Each row of a before or after table is a point. One or more steps were done to the points. Then noise was added and the rows were shuffled. The steps act on columns, c1 being the first. What was done? A step turns or swaps two columns, mirrors them in a line or flattens them onto one, adds a multiple of one to another, or multiplies or shifts one. Angles are multiples of 10 degrees, from the lower column toward the higher: turns from -170 to 170, lines from 10 to 170 but not 90. Use the fewest steps. Two steps may share a column if one is a turn and the other turns, adds or multiplies; they go together, in the order done. Otherwise the lowest column goes first.

Before (13 x 2):
-31 29
-1 -19
51 49
-66 -65
11 -21
39 33
-55 -25
-25 14
18 -18
-45 -23
24 -37
39 -20
-37 46
After (13 x 2):
-20 39
-22 24
-27 -53
48 -36
29 41
31 -29
-68 -65
14 -24
-21 1
-36 26
-23 -47
48 50
-22 16
Steps: swap c1 and c2

Before (12 x 3):
-24 50 30
55 -36 -8
-23 65 24
-22 -11 23
22 -33 16
3 6 -43
46 -21 9
74 -2 -36
22 61 48
29 24 -37
22 47 -26
-2 -10 11
After (12 x 3):
6 -3 -36
-14 -66 -33
-4 -48 -5
38 37 64
65 -1 93
50 -7 6
-26 -33 -4
-19 19 15
29 -17 -22
-7 -3 7
26 -69 -37
54 49 69
Steps: add 0.7 times c2 to c3; turn c1 and c2 by -70 degrees

Before (12 x 6):
23 40 2 -2 4 26
-3 -64 16 10 -7 28
42 -39 -16 18 -9 32
-13 41 -13 -3 -27 15
-8 10 -15 -54 8 17
5 36 -20 -6 10 22
-7 8 -20 26 -14 -35
22 34 -17 12 -13 -17
3 36 14 -21 -10 4
-8 33 3 23 5 8
-5 -1 8 20 -5 -7
-12 -55 21 7 -22 29
After (12 x 6):
-2 -4 120 28 -5 -9
-3 -2 10 21 -4 10
13 3 -29 3 4 -18
-2 19 -41 -7 24 -27
5 10 -26 -19 12 14
8 -34 -102 12 -41 10
0 16 -26 25 19 0
-25 8 67 4 9 -12
26 7 -32 -47 10 -19
-46 -21 -74 4 -24 -26
-1 -29 -94 10 -37 5
-21 19 -75 -8 23 -9
Steps: mirror c1 and c4 in the line at 100 degrees; flatten c2 and c5 onto the line at 50 degrees; turn c3 and c6 by 110 degrees; multiply c3 by 3

Before (13 x 8):
-81 -6 -18 -26 -2 17 -27 -29
11 -42 13 -5 4 -15 37 -3
-63 6 22 46 28 -26 -40 -11
0 1 41 7 30 16 -18 19
12 -30 -3 -3 -58 -21 11 20
-83 -9 -28 -28 -49 21 -2 20
-68 39 -52 5 30 -19 2 39
-37 -43 -59 -2 29 55 -2 -8
1 16 24 49 -19 13 -10 -5
19 -57 -28 -25 -17 -27 35 28
-75 -58 -17 76 23 -7 56 -3
-13 38 24 43 17 0 25 -9
7 2 26 65 -16 40 54 -61
After (13 x 8):
-15 -70 25 -42 -8 7 24 -1
22 97 -32 -18 -2 -54 -35 27
4 5 24 -80 15 100 29 -62
-2 -13 42 6 -31 2 15 19
-73 76 -17 -86 -40 -6 37 -5
1 -17 20 -18 21 15 48 -5
17 78 -3 -9 43 -49 -8 18
13 65 15 -28 -19 -11 -15 -2
-78 9 -15 37 6 41 -5 -30
-66 -75 -49 -4 -14 -53 3 42
-38 50 -52 1 -44 64 -3 -13
-84 38 -30 12 39 1 -21 20
-61 -23 21 12 -25 -10 55 -12
Steps: turn c2 and c5 by 160 degrees; multiply c2 by 1.6; turn c4 and c7 by 120 degrees; add -1 times c8 to c6

Before (10 x 11):
-33 -15 -9 16 -11 74 -19 -4 -39 12 11
-21 -68 -10 14 2 47 -56 14 3 -23 -40
-1 -74 -13 43 26 34 -10 -27 -28 -26 -18
-37 75 35 -60 -14 3 -10 -53 7 -31 -29
-51 -41 8 34 16 11 -13 12 9 -12 8
-2 75 16 -83 31 -20 -5 3 -11 7 -2
-57 -74 -43 -8 -14 31 -3 -14 -22 -4 -10
-23 10 15 -10 -25 -23 -22 -10 -31 16 -32
-31 24 72 -69 0 9 16 -25 1 12 -49
29 3 57 -45 44 -27 -86 -59 41 23 40
After (10 x 11):
1 -15 -14 47 99 33 -20 -28 -34 -29 -21
-27 18 72 -73 -17 11 14 -21 1 -2 -46
-56 -85 -44 -8 20 25 -3 -17 -20 -30 -8
-24 -44 -7 8 48 49 -59 11 0 -33 -43
-41 30 35 -60 -73 2 -7 -53 8 -46 -26
-22 -29 12 -5 -60 -23 -18 -6 -25 2 -32
-46 -3 8 34 59 9 -11 20 5 -39 6
-6 106 13 -86 12 -22 -10 6 -14 3 -1
-35 -26 -8 13 -13 66 -17 -6 -42 -4 10
31 69 54 -43 84 -29 -88 -59 41 37 37
Steps: add 0.5 times c1 to c10; multiply c5 by 2.5; turn c2 and c5 by -40 degrees

Before (14 x 12):
12 17 16 25 1 -20 38 -2 -11 -25 -26 6
-15 8 -51 -25 -25 -7 -17 -4 -9 -42 31 -46
19 15 5 27 7 -25 -5 -15 18 -29 12 -24
-7 -8 -31 -4 12 -21 14 22 32 -23 -5 -17
0 -29 -2 21 -10 2 8 -15 19 -28 -12 -42
43 -12 -38 28 -26 5 -21 28 -12 9 44 23
8 -21 8 -8 -47 -16 40 -20 15 11 40 6
34 -7 -12 -41 15 -10 0 10 -4 13 -15 -32
1 10 -29 6 -24 -39 41 -37 40 -2 15 -12
28 12 9 -26 -13 -9 21 10 32 -15 -26 -43
0 -20 2 -32 29 20 39 31 -9 -12 10 -40
-14 14 18 4 23 -40 -11 8 14 -14 -27 -49
-23 -5 15 22 8 25 -23 -20 8 5 31 12
-12 -16 -32 -13 17 -31 13 1 15 -44 26 22
After (14 x 12):
5 -30 -29 11 -47 -27 -28 -47 122 -1 16 -38
-22 15 14 24 13 16 18 -23 23 3 30 30
-11 3 -23 -22 -51 15 13 -4 -28 -39 32 -60
9 0 -4 -10 -93 -15 -46 -28 40 8 38 0
-11 6 1 -11 37 -36 -22 1 46 -45 25 4
20 -11 27 26 12 -9 13 -19 51 -28 9 -42
0 19 17 21 -23 22 -21 -21 56 -27 -11 -48
9 -35 34 30 2 -18 -22 -4 -34 -27 -27 -10
28 -22 22 -27 -27 12 -14 11 95 -14 -26 -57
-15 -6 28 5 45 -11 18 8 40 -15 -25 -82
-5 2 -13 -7 19 -11 -15 28 97 -22 -8 -30
0 -4 12 -33 58 37 -44 40 -29 -13 9 -29
33 5 -24 -39 27 8 -4 13 -11 14 -14 -44
41 23 -43 29 -54 -8 10 39 -37 8 43 28
Steps: turn c2 and c7 by 150 degrees; add -0.7 times c10 to c3; multiply c5 by 2; turn c6 and c12 by 30 degrees; multiply c12 by 1.3; multiply c8 by 1.3; multiply c9 by 3

Before (12 x 18):
-6 -8 -22 -3 -31 -2 -33 0 18 31 -67 7 -58 1 -26 -14 -33 -37
-41 -18 -41 18 31 6 -31 11 70 1 3 27 -55 -13 -7 19 -12 54
-34 56 46 63 -28 -98 -9 14 -9 -15 -7 -63 -46 9 -30 9 16 11
59 -56 -34 -11 -21 10 52 8 -30 -32 46 -17 1 -19 -7 -10 7 -97
17 10 51 5 43 4 34 -4 -51 21 11 -4 -13 -9 14 -33 40 -33
-38 30 7 32 15 -38 -5 -38 29 2 75 40 -19 -20 -121 -42 -13 69
16 55 -41 -63 19 -35 -34 34 37 26 63 0 -70 -9 -24 23 -5 1
7 -20 4 49 -23 92 33 -35 -6 48 -55 41 -24 40 3 54 36 9
-46 7 -22 -3 45 55 -44 -38 77 -38 18 8 -7 13 40 -1 -38 -15
-37 61 -31 38 38 8 -5 0 -32 -66 -3 -19 39 -32 -36 38 14 6
20 -30 -22 -12 21 -4 8 -53 -26 -32 -17 0 17 -4 -30 49 9 -39
9 -63 -47 41 -10 10 -49 35 -40 45 36 -14 21 25 -20 -41 12 -48
After (12 x 18):
-48 -4 -9 -40 17 52 -46 -35 77 42 32 -6 -8 18 43 2 -39 12
16 19 -20 -44 19 7 29 -5 -51 -6 -37 -9 -14 -9 13 -51 39 -3
12 -15 62 -6 -54 102 33 -31 -9 -57 -21 -7 -18 41 4 24 34 32
28 -27 28 -11 22 -1 4 -59 -26 28 13 13 17 -5 -40 13 7 61
-47 55 1 -52 -12 3 -7 -5 -33 52 28 25 40 -33 -32 51 16 24
65 -50 -31 27 -7 9 47 11 -27 62 50 2 2 -21 -11 -69 8 52
-46 26 -44 -28 -19 -38 -12 -36 28 -11 25 -76 -24 -23 -123 21 -8 -71
6 51 -41 10 68 -34 -27 34 42 -30 60 -25 -71 -9 -26 7 0 17
-41 53 -43 -11 -66 -89 -7 16 -7 11 -41 49 -45 10 -23 15 15 -8
-6 -8 66 26 -13 -3 -33 3 18 -19 -5 28 -57 -3 -19 -39 -33 13
18 -62 -26 -7 -45 5 -45 28 -45 -19 55 8 23 26 -16 -69 13 -6
-43 -18 26 -32 1 8 -33 12 70 -17 31 -21 -53 -7 -15 53 -12 -23
Steps: turn c1 and c2 by 10 degrees; turn c3 and c11 by -70 degrees; turn c3 and c12 by -150 degrees; mirror c4 and c5 in the line at 120 degrees; turn c16 and c18 by 130 degrees; turn c10 and c16 by -160 degrees

Before (13 x 20):
20 12 -30 10 12 -20 -64 6 36 90 19 -1 2 7 1 28 -12 -7 -6 -14
-32 5 -20 -14 -36 24 54 18 -34 -19 -16 -17 2 7 7 16 26 18 3 -19
1 24 -35 -4 -8 -6 31 2 -4 -20 28 -28 31 -33 8 -3 -29 24 -33 6
15 22 -19 -21 -53 -19 32 -26 43 -28 -17 -50 3 27 7 38 -1 -8 -21 -19
24 -1 22 -5 -58 -18 50 -9 -3 88 -13 -9 0 -40 -62 -5 8 8 -30 37
15 -21 -33 2 -101 10 -20 -37 -37 -20 -12 -34 -9 21 8 2 -16 -12 2 -4
11 -5 -30 11 6 -17 49 11 -45 22 12 -32 21 29 -7 14 -23 46 -2 -17
14 10 2 9 -7 -16 49 -75 -39 -2 18 -43 62 25 -25 39 38 -1 25 0
-20 -18 -34 -59 11 -6 -77 -22 -40 -3 -6 -12 21 15 -36 36 -2 11 16 9
20 12 41 1 -6 12 6 6 30 14 39 -49 -7 30 -7 37 10 -7 -25 -6
18 16 -37 8 -1 -11 -36 14 6 -20 -17 -40 16 -19 -28 16 0 -8 -30 25
-23 14 -21 4 -10 121 53 -44 -25 -26 -9 19 -3 25 -46 -22 -23 0 29 36
24 2 26 9 -29 -4 16 20 49 -7 11 -2 18 16 6 37 -28 -5 -3 -10
After (13 x 20):
32 13 -20 5 25 121 7 -43 -26 -25 -5 19 -4 -20 -46 3 -20 -1 -19 45
-11 -21 -31 1 49 10 -2 -39 -40 -20 -8 -34 -9 -18 8 -87 -15 -12 -8 -8
-32 0 23 -4 32 -17 8 -9 -2 88 -6 -9 -1 19 -63 -47 35 10 19 43
-22 12 -31 10 -30 -20 -7 7 38 89 7 -1 2 -10 0 -3 -6 -5 -2 -24
-8 -5 -30 13 -16 -18 -1 11 -45 21 4 -32 21 -23 -6 -1 -23 46 -2 -9
-27 16 -36 8 -13 -9 4 13 7 -22 -9 -39 17 9 -28 -9 18 -10 25 19
-11 23 -35 -5 9 -6 2 2 -3 -19 10 -27 31 -9 6 -4 38 26 30 11
-23 1 26 10 -16 -3 -2 20 49 -4 4 -1 16 -25 6 -43 -8 -5 -7 -6
-4 10 0 8 -28 -19 2 -76 -36 -2 8 -43 63 16 -23 -26 -31 -2 -29 7
-21 22 -20 -19 -8 -20 -5 -26 42 -27 -7 -51 3 -11 6 -64 -26 -9 13 -12
24 -19 -34 -60 -36 -3 0 -20 -39 -3 -1 -11 21 -7 -37 -9 -15 11 -7 -4
-29 10 42 0 -29 10 1 7 31 15 15 -46 -5 -4 -9 -23 -31 -6 18 -4
32 7 -19 -13 3 22 -1 18 -34 -21 -6 -17 1 15 7 -39 -16 15 11 -9
Steps: turn c1 and c19 by -160 degrees; turn c5 and c16 by 120 degrees; flatten c7 and c20 onto the line at 80 degrees; multiply c11 by 0.4; multiply c17 by 0.7; turn c14 and c17 by -110 degrees

Before (13 x 32):
32 -63 8 61 44 -69 21 79 52 33 -15 35 52 -47 12 -43 37 35 -12 -42 60 14 39 -35 -6 28 -21 22 24 76 -47 11
49 -6 27 -31 32 21 -16 42 1 50 -13 -40 -5 -30 16 -5 -28 17 17 25 67 -44 -10 -22 -55 -4 -16 -13 -19 7 45 43
12 18 58 -14 0 35 2 37 -18 6 -45 -19 -6 -45 -32 1 -47 43 6 26 57 -28 10 -12 -19 -47 -62 5 5 3 13 9
72 5 31 -30 14 25 17 -11 7 -6 -41 -43 28 -22 20 74 -60 49 15 35 75 -22 17 -83 -61 -31 -16 24 25 -12 9 14
21 -4 -34 21 -35 -25 -52 -14 18 -8 -41 62 54 13 -15 -22 -58 -3 24 -27 -26 18 56 15 23 -41 45 -6 -9 22 11 21
19 -36 -50 20 -35 -89 -30 -30 -23 -18 -5 12 11 10 -99 -9 -57 -58 -37 3 -23 23 53 9 -10 -38 43 -12 -32 24 9 -33
19 -18 -3 -31 -39 2 -7 40 -44 -46 -51 -46 -23 30 -41 8 15 -17 -63 -22 -3 -80 34 28 -2 47 33 -15 -87 13 -13 -58
69 -40 -7 46 49 -87 35 -2 44 74 -29 93 42 8 1 -37 61 67 4 -18 30 51 27 -47 19 -33 -17 46 5 79 -10 12
34 32 17 -29 16 -3 40 15 -31 1 -47 -8 51 -12 39 44 -38 23 -14 27 71 -1 -39 -59 -42 -30 -45 -3 -16 -4 -14 71
-46 -23 -10 11 -22 -43 -60 -4 11 -15 -25 6 8 29 -44 19 -7 -49 -63 26 -9 1 62 16 34 29 34 -20 -57 -1 19 -64
36 5 -24 -26 -16 12 -56 30 -23 -91 -22 -11 -50 16 -60 23 23 -62 -70 17 39 -38 32 37 -2 45 10 -30 -32 10 10 -42
-5 -12 -69 -8 -21 -64 9 -15 41 5 -15 51 11 21 -22 -51 -64 -48 30 24 -35 -2 90 -29 18 -65 3 24 10 13 9 13
68 -12 54 -46 9 -14 2 -23 -7 -10 -34 -31 14 -57 23 15 -54 14 20 30 71 -50 -8 -48 18 -43 -31 -13 1 -35 4 47
After (13 x 32):
-22 4 -25 -24 -17 7 -53 35 -17 -11 -21 -12 8 16 -59 15 -61 -62 -75 19 48 -7 31 40 26 69 8 -26 -27 9 8 -48
-44 -5 30 -29 33 20 -16 44 -2 19 -11 -44 -2 -36 15 -5 -101 14 22 25 70 40 -15 -17 -55 -8 -13 -17 -14 4 44 47
27 -36 -51 17 -40 -89 -34 -32 -25 -4 -9 17 -3 12 -99 -19 30 -60 -32 6 7 44 53 7 -4 -41 48 -12 -34 22 14 -31
27 -12 -65 -11 -23 -62 12 -14 45 -9 -18 52 1 18 -24 -43 8 -51 38 27 -19 60 91 -31 18 -84 7 25 4 11 2 13
-7 -22 -10 15 -28 -41 -53 -4 13 -11 -23 8 5 31 -39 8 -24 -50 -64 26 -47 2 61 13 34 40 31 -18 -56 -2 17 -66
-41 -62 13 56 48 -62 24 73 55 1 -16 36 -3 -39 6 -37 74 33 -13 -46 52 -37 45 -39 -12 43 -20 25 25 78 -48 7
7 -20 -8 -32 -40 5 -1 39 -42 -2 -49 -41 1 27 -42 -8 -54 -20 -60 -24 16 22 31 28 13 68 32 -17 -88 14 -12 -57
-43 -14 50 -52 10 -13 5 -22 -7 -9 -26 -27 2 -57 23 19 -33 8 19 37 90 73 -12 -45 15 -55 -28 -22 -7 -37 -2 52
-8 -46 -8 43 45 -86 40 0 47 -3 -28 99 -3 5 -4 -32 35 73 16 -19 75 -74 28 -43 -12 -46 -13 44 6 79 -10 16
26 -10 -34 20 -34 -25 -54 -15 21 -9 -36 59 1 8 -13 -18 20 -4 27 -28 8 45 58 14 25 -54 45 -7 -11 26 12 23
-56 39 15 -30 20 -4 42 15 -31 15 -45 -11 -2 -7 36 35 33 24 -21 25 53 36 -39 -60 -35 -37 -43 -8 -18 -4 -13 74
-34 1 27 -29 21 21 20 -8 10 15 -43 -43 0 -22 21 72 -5 44 4 45 96 71 20 -88 -55 -37 -15 23 23 -11 6 16
-49 15 56 -15 -2 36 3 33 -17 0 -46 -26 10 -51 -25 2 -35 45 7 29 33 58 10 -13 -13 -59 -53 9 1 3 9 10
Steps: turn c1 and c21 by 70 degrees; flatten c10 and c25 onto the line at 110 degrees; multiply c13 by 0; turn c16 and c19 by -10 degrees; turn c17 and c22 by -110 degrees; add -1.5 times c31 to c17; multiply c26 by 1.3
